Each row of a before or after table is a point. One or more steps were done to the points. Then noise was added and the rows were shuffled. The steps act on columns, c1 being the first. What was done? A step turns or swaps two columns, mirrors them in a line or flattens them onto one, adds a multiple of one to another, or multiplies or shifts one. Angles are multiples of 10 degrees, from the lower column toward the higher: turns from -170 to 170, lines from 10 to 170 but not 90. Use the fewest steps. Two steps may share a column if one is a turn and the other turns, adds or multiplies; they go together, in the order done. Otherwise the lowest column goes first.

Before (12 x 2)
|  .09 |  .40 |
| -.07 |  .23 |
| -.10 |  .21 |
| -.09 | -.37 |
|  .60 |  .00 |
| -.16 | -.01 |
|  .11 |  .38 |
|  .01 |  .10 |
|  .40 |  .15 |
|  .05 |  .20 |
| -.12 | -.63 |
|  .30 | -.01 |
After (12 x 2)
|  .02 |  .22 |
| -.02 | -.62 |
|  .36 | -.01 |
|  .11 |  .12 |
|  .00 | -.38 |
| -.09 |  .01 |
|  .19 |  .39 |
|  .48 |  .16 |
|  .22 |  .36 |
|  .16 |  .24 |
| -.03 |  .24 |
|  .69 |  .02 |
Steps: shift c1 by .10

Before (14 x 6)
|  .23 | -.23 |  .45 | -.45 |  .26 | -.02 |
|  .45 | -.17 |  .17 |  .08 |  .14 |  .24 |
| -.18 |  .31 |  .74 |  .16 |  .29 | -.36 |
|  .36 | -.67 | -.18 |  .21 |  .10 | -.29 |
| -.05 |  .36 |  .18 | -.04 |  .50 | -.20 |
| -.21 |  .18 |  .03 | -.11 |  .20 |  .42 |
| -.55 | -.20 |  .35 | -.34 |  .02 | -.05 |
|  .22 | -.21 | -.54 |  .22 | -.26 | -.25 |
| -.17 |  .20 |  .06 |  .13 |  .32 |  .05 |
|  .05 | -.12 | -.06 |  .16 | -.16 | -.07 |
| -.08 |  .19 |  .49 |  .14 | -.28 | -.01 |
|  .27 |  .05 |  .35 |  .32 |  .28 | -.19 |
|  .05 | -.16 |  .31 |  .33 |  .20 | -.23 |
|  .19 | -.32 | -.06 |  .03 | -.04 |  .05 |
After (14 x 6)
| -.12 |  .35 |  .19 | -.04 |  .50 |  .16 |
| -.46 | -.69 | -.18 |  .21 |  .13 | -.10 |
|  .46 |  .16 |  .03 | -.11 |  .19 | -.10 |
| -.09 | -.33 | -.05 |  .04 | -.05 | -.17 |
| -.18 | -.25 |  .47 | -.47 |  .26 | -.16 |
|  .15 |  .21 |  .05 |  .14 |  .33 |  .12 |
| -.10 | -.10 | -.05 |  .15 | -.15 |  .02 |
| -.32 |  .04 |  .36 |  .32 |  .28 | -.07 |
| -.16 |  .32 |  .74 |  .13 |  .28 |  .37 |
|  .05 |  .19 |  .48 |  .13 | -.28 |  .06 |
| -.10 | -.16 |  .19 |  .07 |  .16 | -.48 |
| -.21 | -.16 |  .31 |  .33 |  .20 |  .11 |
|  .30 | -.19 |  .34 | -.33 |  .01 |  .46 |
| -.32 | -.20 | -.52 |  .23 | -.26 | -.02 |
Steps: turn c1 and c6 by -130 degrees

Before (9 x 11)
|  .10 | -.29 |  .16 |  .21 |  .67 | -.02 | -.07 |  .08 |  .15 | -.11 |  .24 |
| -.14 | -.22 | -.30 |  .14 |  .06 |  .12 |  .03 | -.39 |  .01 |  .02 |  .20 |
| -.01 |  .00 |  .19 | -.02 |  .02 |  .07 |  .23 | -.78 | -.02 |  .18 |  .25 |
|  .00 | -.21 |  .05 | -.02 | -.05 | -.03 | -.08 |  .01 |  .07 |  .11 | -.13 |
|  .41 | -.10 | -.15 |  .32 |  .01 | -.24 | -.04 | -.05 |  .00 | -.64 |  .23 |
|  .03 | -.01 | -.62 | -.01 | -.04 |  .02 | -.12 |  .02 | -.61 |  .01 | -.67 |
|  .09 | -.16 | -.42 |  .27 |  .22 |  .07 | -.20 | -.53 | -.06 |  .18 | -.28 |
|  .06 | -.79 | -.22 | -.04 |  .17 | -.49 |  .15 | -.85 |  .00 |  .13 |  .00 |
|  .18 |  .09 | -.08 |  .03 | -.11 | -.21 |  .57 | -.21 |  .18 | -.01 | -.28 |
After (9 x 11)
| -.37 |  .34 | -.15 |  .33 | -.53 | -.31 | -.03 | -.04 |  .00 |  .18 |  .22 |
| -.49 | -.69 | -.21 | -.04 | -.44 |  .11 |  .16 | -.84 |  .01 | -.03 |  .00 |
| -.05 | -.15 |  .17 |  .22 | -.48 | -.09 | -.07 |  .08 |  .14 | -.55 |  .24 |
| -.03 | -.25 |  .05 | -.02 | -.03 |  .00 | -.08 |  .02 |  .07 |  .06 | -.13 |
|  .16 | -.17 | -.30 |  .13 | -.15 |  .08 |  .03 | -.40 |  .01 | -.01 |  .19 |
|  .00 | -.01 | -.62 |  .00 |  .03 | -.03 | -.11 |  .02 | -.62 |  .04 | -.67 |
| -.24 |  .06 | -.08 |  .03 |  .08 | -.10 |  .57 | -.20 |  .17 |  .08 | -.28 |
|  .04 | -.24 | -.41 |  .26 | -.05 | -.11 | -.21 | -.52 | -.05 | -.23 | -.28 |
|  .07 | -.12 |  .19 | -.02 |  .12 | -.02 |  .23 | -.77 | -.01 | -.07 |  .25 |
Steps: turn c1 and c6 by -110 degrees; turn c2 and c10 by 40 degrees; turn c5 and c10 by -110 degrees
